Every row gives one point. To make a cloud, some directions were put in groups of two or more. Within a group, all points are equally far from the middle, so they leave a hole (a ring in 2 directions, a hollow ball in 3). The other directions are filled evenly. Then the cloud was stretched, turned, moved and blurred a little. How many holes are there, and how many directions does each take, smallest first?

Cloud (19 x 3):
[[ 15  -3   8]
 [-91 -22 -15]
 [ 41 -18 -16]
 [ -4  -1  52]
 [-27   0  42]
 [  3  35 -24]
 [-16  34 -61]
 [-54  95   7]
 [ 22 -17   3]
 [-14  26 -14]
 [ 47  14  16]
 [-40  -1  33]
 [ 23 -37  15]
 [-10  47  -1]
 [ 18  33  18]
 [-77 -13   6]
 [ 31 -55 -22]
 [-41  44  16]
 [-25  91  43]]
Holes: 0

Cloud, 29 rows:
[[  17   28   43    9]
 [  33   -3   37   60]
 [ -55    1  -40    8]
 [ -32  -56  -55    9]
 [  35   39    0   -9]
 [  25  -40   17   15]
 [  13  -16  -10   34]
 [ -65  -12   43   20]
 [  10  -92  -18  -41]
 [  41   21  -13   42]
 [   5  -46  -53   39]
 [  58    8  -51   37]
 [ -53  -20   53    5]
 [ -46  -22  -40   13]
 [ -12  -29   52    4]
 [ -23    8   12   22]
 [ -45   -3   64    2]
 [   8  -20  -22   -3]
 [ -25 -101  -34   30]
 [   6    2  -25    0]
 [ -63   21   37   29]
 [ -54  -48   22  -50]
 [  34   35   19    9]
 [ -34  -34    6   13]
 [ -15  -99   14  -26]
 [ -50  -17   -7   20]
 [ -31   -4   -1  -76]
 [  -5  -61  -68  -14]
 [  33   24    1   19]]
Holes: 0

Cloud, 55 rows:
[[ 34 -11 -57  -8 -68  -6]
 [-20  48  29  42 -26  19]
 [  4   1 -21  20  27 -53]
 [ 34  23  -3 -71 -27  13]
 [-16  64  -5  16 -15  49]
 [-10 -27 -32 -46 -11 -42]
 [  2 -68  16 -25  13 -51]
 [ 18  -9   8 -26 -52 -63]
 [ 53  19 -71  32  -5  40]
 [ 64  28   2 -31 -60  -6]
 [-34  -4  27 -23 -84  -9]
 [ 29  15  41  20 -60  37]
 [-27  10  36 -20 -12  47]
 [-21 -43  16  35  12 -60]
 [ 66   8 -62   8 -26  34]
 [ -9 -44   4  35  42 -51]
 [-59   9 -13  15  21   6]
 [ 37 -46 -47 -27 -24 -22]
 [ -7 -16 -33 -30  64  -4]
 [ 25 -26 -28  -6  79   8]
 [-28 -46  29   7  17 -61]
 [ 40 -43 -13  59  23 -19]
 [ 39 -52  -1  45  49   3]
 [-54 -21  27 -24 -51 -14]
 [ -6  64 -34  22   4  44]
 [-14  22  23 -25 -91  18]
 [ 27  29 -36  37 -73  36]
 [-51 -56  40  10  11 -36]
 [ -8   3 -27 -48 -68 -24]
 [ 14 -41  41  -2 -71   3]
 [  4   4  52 -13 -76  24]
 [-11  59 -42   9 -42  -7]
 [ 12 -34  43 -37  35  -1]
 [ 70   7  21  -3 -47   6]
 [  9 -15  -1 -62 -31 -46]
 [  6 -28 -64  38 -37  -2]
 [-29  18 -28 -26 -59 -29]
 [ 61 -20 -49 -20 -10  29]
 [ 35  54 -22 -16 -53 -27]
 [-28 -26  -8  77  16  -2]
 [ 50  25   7   8 -60 -31]
 [ 61  22 -30  10  45  35]
 [ 19  23 -69  34  42  13]
 [  9 -34 -48 -24 -26 -46]
 [-18 -52 -10  72  -8 -13]
 [ 17 -25  -1  83 -11   8]
 [-18  18 -15   7  35  60]
 [ 14 -24 -56  19  60 -21]
 [-46 -43  17  50  22 -30]
 [-22   4  -8  79  -6   3]
 [ 40  39  12  36  16   5]
 [ 38  29 -70  35 -42  17]
 [ 13 -11 -48 -23 -66 -30]
 [ -6 -11  61 -23 -40  27]
 [ -2  -2   2  84  -3   4]]
Holes: 2 (2, 4)

Cloud (75 x 8):
[[  3 -28  78 -11  33  -3   7  -2]
 [-84  27  29  21 -39 -48 -17 -24]
 [-30  47  66 -22  34  16  29   1]
 [ 15 -11  82   9   0 -30 -39 -11]
 [ 17 -29  54  21 -31 -18 -14 -39]
 [-26 -36  80  12   7 -21 -11   1]
 [-46  38   2   5  37  25  46 -22]
 [-61 -24  38  16  20 -40  16  22]
 [-60  10  17  43 -38 -51   1 -29]
 [-66  24  14 -56  21  77  13   2]
 [-12   3  12 -39 -47  29  66 -38]
 [-44  45  53 -26  16  18 -23 -55]
 [-21  58 -26 -48  -6  21 -27 -45]
 [ 40  -9   5 -65  -9  52  -7  48]
 [-14 -18  21 -36  48  21  17 -17]
 [ 15 -23 -66 -15 -19  10  40  18]
 [ -9  33 -49   6  -9  50  61  42]
 [-33  -1  69 -58 -57 -34  -9  17]
 [-22 -60  52 -23  -9  33  31  10]
 [-58   4  -8 -25 -43  78  -2  10]
 [-54  42  69  -4  -3 -14  18 -25]
 [  4  13  37 -60 -35  33  38 -48]
 [ 21 -25 -47 -20 -49  -7  34 -15]
 [ 30   6  74 -17 -33 -64  -2  31]
 [ 26  30  76 -35 -20 -25  32 -14]
 [-70   3  27 -17  -7  -3  75  44]
 [-55  46 -20 -45  -4  20  -3 -49]
 [ -4  36 -45  11 -41   8 -26 -13]
 [-49  -3 -66 -27  -8  36   1 -14]
 [ 17  38   8 -42  44  22 -50 -16]
 [-56  16 -10  40 -58 -20 -33   9]
 [  2  60  10   9  46  39  -3  22]
 [-20  29  60 -77 -51   1 -20 -18]
 [-52  23 -68 -13  29  39  16  19]
 [ 60   2  74 -15  -3 -18  20  17]
 [  1  38   7 -33   3 -18  51  73]
 [ 30 -24  44   3  -5 -13  85  -1]
 [-71  33  49  -9  20  14  30 -24]
 [ 27 -14  48 -21 -72 -47 -22  12]
 [ 32  28  42 -18  14  56  15  44]
 [-11 -45 -21 -19 -26  35  96  21]
 [ 14 -40  31 -18   3  56  80   3]
 [-37 -49 -25  -8  -4  28  21  36]
 [  6   5  13 -40  18  20  38  83]
 [-78   1   0 -35 -26  34  65   1]
 [ 49  26  64 -39 -14 -14  35 -11]
 [-23  32 -17  23 -29  34   7  61]
 [ 35  47  28 -30  12   9  53  17]
 [ 32  -3  13 -26  16  -6  13  74]
 [-17 -19 -14 -61 -37  10 -48  -4]
 [ 22  -2  59   3 -19 -15 -58 -33]
 [ 28  27 -12   1 -29  40  55  13]
 [-11  25  56 -53 -25  33  20 -51]
 [-13  42  64   4   9 -27 -63 -28]
 [  2  47  33 -69  -8  72 -44  -8]
 [-25   6 -72 -10  24  35  23  10]
 [-50  27   3  34  -6 -46 -35  51]
 [  3  54  20 -15  -4   1 -41 -54]
 [-51  23  80  23   2  13  14   4]
 [-34 -23 -16 -57 -25 -20  57  25]
 [ 16  -3  68  -5   3 -48  27  55]
 [  2  19  74 -16 -30 -62  41  19]
 [-42  12 -50 -42 -25  77  45  27]
 [-79 -20 -19  12  18   9  34  -3]
 [-19  36   2 -48  22   8  63  57]
 [-34  33  64  -7   3  28 -36 -54]
 [-17  68  18 -34  -4 -15 -49 -39]
 [  7  24   3 -13   4  92  29 -18]
 [-13 -48 -41 -10 -51   3  40 -10]
 [-50 -32  32 -49 -59 -16  19  26]
 [-33 -45  71 -11 -48 -47  21 -15]
 [ 44  23 -24 -35  -4 -15 -35  16]
 [-45  40 -25  39  18  16  22  62]
 [ -8  -2  20 -78 -32  75  19 -27]
 [-44  39 -34   4  49   7  21  26]]
Holes: 2 (2, 6)
